Each row of a before or after table is a point. One or more steps were done to the points. Then noise was added and the rows were shuffled. The steps act on columns, c1 being the first. What was done? A step turns or swaps two columns, mirrors them in a line or flattens them onto one, adds a multiple of one to another, or multiplies or shifts one. Angles are multiples of 10 degrees, from the lower column toward the higher: turns from -170 to 170, lines from 10 to 170 but not 90. Use the fewest steps. Two steps may share a column if one is a turn and the other turns, adds or multiplies; they go together, in the order done. Otherwise the lowest column goes first.

Before (14 x 3):
[[-0.52  0.00  0.00]
 [-0.01 -0.16  0.02]
 [ 0.83  0.11 -0.37]
 [-0.17 -0.21  0.22]
 [-0.40  0.01  0.03]
 [ 0.41 -0.18 -0.18]
 [-0.64 -0.25  0.01]
 [-0.34  0.01 -0.08]
 [-0.12 -0.02  0.00]
 [-0.29  0.04  0.28]
 [ 0.42 -0.04 -0.17]
 [-0.35  0.19 -0.12]
 [-0.15  0.05  0.12]
 [-0.48  0.07 -0.11]]
After:
[[ 0.40 -0.16 -0.04]
 [ 0.40 -0.29  0.02]
 [-0.36  0.05 -0.22]
 [-0.28  0.23  0.15]
 [-0.44 -0.05 -0.16]
 [ 0.80 -0.23 -0.32]
 [-0.02 -0.08  0.15]
 [-0.18  0.04  0.29]
 [-0.65 -0.14  0.17]
 [-0.12 -0.03  0.03]
 [-0.40  0.02  0.02]
 [-0.31 -0.06 -0.06]
 [-0.49  0.01  0.00]
 [-0.13  0.13  0.04]]
Steps: turn c2 and c3 by -50 degrees

Before:
[[-0.76 -0.36  0.19  0.28  0.00 -0.47]
 [-0.33 -0.24  0.20  0.15  0.01 -0.09]
 [-0.29 -0.23  0.47  0.23  0.07 -0.08]
 [-0.05  0.11  0.05 -0.50 -0.10  0.07]
 [-0.33 -0.50  0.12  0.00  0.31 -0.05]
 [-0.01  0.05 -0.13 -0.37 -0.08 -0.01]
 [-0.28 -0.50  0.24  0.32 -0.28  0.00]
 [ 0.07  0.45  0.02 -0.27  0.11  0.13]
 [-0.15 -0.30  0.46 -0.03 -0.16 -0.26]
 [ 0.66  0.40 -0.27 -0.30 -0.05 -0.04]
 [ 0.20  0.34 -0.17 -0.19 -0.21  0.30]]
After, 11 rows:
[[-0.01 -0.05 -0.38  0.06 -0.02  0.00]
 [ 0.17 -0.23 -0.23  0.14  0.05 -0.42]
 [-0.31  0.19  0.20 -0.15 -0.07  0.17]
 [-0.32  0.46  0.39 -0.17 -0.04  0.16]
 [-0.18  0.21  0.04 -0.44 -0.01  0.37]
 [-0.25  0.45  0.02 -0.09 -0.07  0.27]
 [-0.05 -0.11 -0.53 -0.12  0.00 -0.10]
 [ 0.08 -0.37 -0.26 -0.05  0.01 -0.29]
 [-0.77  0.15  0.31 -0.13 -0.13  0.56]
 [ 0.61 -0.40 -0.35  0.19  0.11 -0.08]
 [-0.24  0.18  0.34 -0.47 -0.05  0.17]]
Steps: flatten c1 and c5 onto the line at 10 degrees; turn c2 and c6 by -160 degrees; turn c3 and c4 by -80 degrees
